Rows are points. The points of each table are mixes of a few directions, plus a little noise. How many directions does each table use, and how many do they share? Where both have some left over, give the other angles between the two spaces (their principal angles), to ten degrees, smallest first.

First (5 x 3):
-0.50 +0.46 +0.44
+0.30 -0.27 -0.26
+0.38 -0.35 -0.34
+0.16 -0.14 -0.14
-0.34 +0.30 +0.30
Second (6 x 3):
+0.75 -0.68 -0.67
-0.21 +0.19 +0.18
+0.00 +0.00 +0.00
-0.01 +0.01 +0.01
-0.23 +0.21 +0.21
-0.30 +0.27 +0.26
Directions: first 1, second 1, shared 1

First, 5 rows:
+0.17 -0.02 -0.11 +0.18
-0.35 -0.54 +1.04 +0.13
+0.01 +0.22 -0.33 -0.17
+0.25 +0.18 -0.45 +0.09
-0.10 +0.16 -0.15 -0.23
Second (8 x 4):
-0.45 +0.13 -0.05 +0.19
-0.44 -0.32 +0.16 +0.41
+0.48 -0.59 +0.31 +0.01
-0.33 +0.12 -0.37 +0.08
-0.05 -0.47 +0.19 +0.24
+0.13 +0.67 +0.01 -0.33
+0.20 +0.56 +0.13 -0.32
+0.46 -0.09 -0.35 -0.29
Directions: first 2, second 3, shared 1; angles 60

First (6 x 6):
-0.33 -0.25 +0.06 -0.10 +0.41 +0.36
+0.00 +0.78 -0.03 -0.05 -0.72 +0.50
+0.22 -0.27 -0.03 -0.12 -0.05 -0.13
-0.03 +0.25 +0.27 -0.23 -0.21 -0.26
-0.37 -0.03 +0.23 -0.06 +0.37 -0.04
+0.50 -0.45 -0.50 +0.58 +0.20 -0.44
Second (9 x 6):
+0.09 +0.65 -0.27 +0.69 -0.21 -0.26
+0.01 -0.41 +0.03 -0.15 +0.22 +0.00
-0.25 -0.06 -0.47 +0.26 +0.17 +1.21
-0.01 +0.06 +0.29 -0.40 -0.20 -0.11
-0.22 -0.14 -0.13 +0.19 +0.35 +0.27
+0.40 -0.57 +0.04 -0.54 -0.22 +0.03
-0.07 +0.16 +0.42 -0.38 -0.15 -0.38
-0.17 +0.02 +0.04 +0.27 +0.35 -0.35
+0.21 +0.30 +0.05 +0.07 -0.32 -0.41
Directions: first 4, second 4, shared 4

First:
-0.40 +0.00 +0.51 +0.21 +0.12 -0.29 -0.09 -0.52
-0.25 -0.46 +0.19 +0.44 -0.43 -0.41 -0.20 +0.05
+0.29 +0.43 -0.46 -0.84 +0.23 +0.31 -0.22 +0.69
+0.18 +0.57 -0.18 -0.66 +0.50 +0.36 +0.00 +0.09
-0.07 -0.27 +0.23 +0.61 -0.10 -0.05 +0.32 -0.56
+0.02 -0.18 -0.03 +0.20 -0.17 -0.05 +0.06 +0.01
+0.22 -0.11 -0.26 +0.04 -0.16 +0.13 +0.10 +0.24
Second:
+0.09 +0.69 -0.08 -0.17 +0.23 +0.35 -0.04 -0.04
-0.09 -0.70 +0.10 +0.17 -0.23 -0.36 +0.04 +0.04
+0.03 +0.22 -0.03 -0.05 +0.08 +0.12 -0.02 -0.02
-0.07 -0.48 +0.06 +0.11 -0.17 -0.25 +0.03 +0.04
-0.25 -1.76 +0.22 +0.43 -0.59 -0.89 +0.10 +0.13
+0.14 +1.02 -0.13 -0.25 +0.33 +0.52 -0.07 -0.06
+0.04 +0.29 -0.02 -0.07 +0.11 +0.15 -0.01 -0.01
+0.08 +0.48 -0.06 -0.11 +0.17 +0.25 -0.03 -0.03
-0.03 -0.19 +0.03 +0.05 -0.06 -0.10 +0.01 +0.01
+0.07 +0.42 -0.06 -0.10 +0.14 +0.22 -0.03 -0.02
Directions: first 3, second 1, shared 0; angles 30

First (8 x 11):
+0.37 +0.22 +0.07 +0.07 -0.01 +0.37 -0.30 -0.03 -0.54 +0.25 -0.25
-0.26 +0.16 +0.72 -0.28 +0.49 -0.06 +0.06 +0.11 -0.24 +0.32 +0.47
+0.27 +0.33 +0.32 +0.19 -0.45 -0.43 +0.29 -0.22 +0.62 +0.06 +0.09
-0.29 -0.68 -0.58 +0.21 +0.43 +0.09 -0.54 +0.32 -0.20 +0.05 +0.06
-0.24 +0.24 +0.24 -0.16 -0.21 -0.16 +0.34 +0.00 +0.20 +0.02 -0.03
-0.13 -0.08 -0.22 -0.25 +0.07 +0.22 +0.13 -0.02 -0.18 -0.33 -0.12
+0.05 -0.12 -0.72 +0.63 -0.87 -0.39 -0.08 +0.01 +0.77 +0.03 -0.51
+0.21 -0.05 +0.17 -0.41 +0.54 +0.35 +0.09 -0.18 -0.44 -0.40 +0.29
Second (9 x 11):
-0.54 -0.48 -0.33 -0.46 +0.28 -0.25 +0.65 -0.10 +0.58 -0.95 +0.39
+0.34 +0.30 +0.21 +0.29 -0.17 +0.16 -0.41 +0.06 -0.37 +0.60 -0.25
+0.04 +0.03 +0.02 +0.03 -0.02 +0.02 -0.05 +0.01 -0.04 +0.07 -0.03
-0.11 -0.10 -0.07 -0.10 +0.06 -0.05 +0.14 -0.02 +0.12 -0.20 +0.08
+0.50 +0.45 +0.31 +0.44 -0.26 +0.23 -0.61 +0.09 -0.55 +0.89 -0.37
-0.33 -0.30 -0.20 -0.29 +0.17 -0.15 +0.40 -0.06 +0.36 -0.58 +0.24
+0.20 +0.18 +0.12 +0.17 -0.10 +0.09 -0.24 +0.04 -0.22 +0.35 -0.14
+0.33 +0.29 +0.20 +0.28 -0.17 +0.15 -0.40 +0.06 -0.35 +0.58 -0.24
-0.43 -0.38 -0.26 -0.37 +0.22 -0.20 +0.51 -0.08 +0.46 -0.75 +0.31
Directions: first 5, second 1, shared 1

First:
+0.03 -0.48 -0.65 -0.61 +0.45 -0.45 +0.28 -0.53 -0.26 -0.39 +0.02 +0.35
+0.28 +0.78 +0.71 +0.58 -0.78 +0.09 -0.29 +0.21 +0.71 +0.28 -0.21 +0.17
-0.05 -0.27 -0.29 -0.25 +0.26 -0.11 +0.12 -0.17 -0.20 -0.15 +0.05 +0.03
-0.17 +0.13 +0.35 +0.37 -0.11 +0.43 -0.16 +0.47 -0.03 +0.28 +0.09 -0.47
-0.21 -0.60 -0.60 -0.47 +0.60 -0.09 +0.24 -0.20 -0.55 -0.25 +0.15 -0.10
+0.21 +0.53 +0.46 +0.37 -0.50 +0.01 -0.16 +0.11 +0.48 +0.15 -0.17 +0.18
+0.17 +0.40 +0.36 +0.29 -0.40 +0.02 -0.13 +0.08 +0.36 +0.13 -0.13 +0.15
-0.11 +0.01 +0.14 +0.13 +0.01 +0.22 -0.05 +0.22 -0.08 +0.13 +0.06 -0.23
-0.14 -0.49 -0.47 -0.39 +0.47 -0.10 +0.19 -0.18 -0.43 -0.19 +0.10 -0.09
Second:
+0.07 +0.02 +0.23 +0.18 -0.23 -0.04 -0.02 -0.05 +0.20 -0.27 -0.19 +0.36
+0.02 +0.00 +0.06 +0.05 -0.06 -0.01 -0.01 -0.01 +0.05 -0.07 -0.05 +0.10
-0.04 -0.01 -0.14 -0.10 +0.13 +0.02 +0.01 +0.03 -0.12 +0.16 +0.11 -0.21
+0.09 +0.02 +0.32 +0.24 -0.31 -0.05 -0.03 -0.07 +0.28 -0.37 -0.27 +0.50
-0.03 -0.01 -0.12 -0.09 +0.12 +0.02 +0.01 +0.02 -0.10 +0.14 +0.10 -0.19
-0.06 -0.01 -0.22 -0.17 +0.21 +0.03 +0.02 +0.05 -0.19 +0.25 +0.18 -0.34
-0.30 -0.08 -1.06 -0.80 +1.03 +0.17 +0.10 +0.22 -0.93 +1.23 +0.88 -1.65
+0.10 +0.02 +0.33 +0.25 -0.32 -0.05 -0.03 -0.07 +0.29 -0.39 -0.28 +0.52
+0.09 +0.02 +0.32 +0.24 -0.31 -0.05 -0.03 -0.06 +0.28 -0.37 -0.26 +0.49
+0.07 +0.02 +0.26 +0.20 -0.26 -0.04 -0.03 -0.05 +0.23 -0.31 -0.22 +0.41
Directions: first 2, second 1, shared 0; angles 40
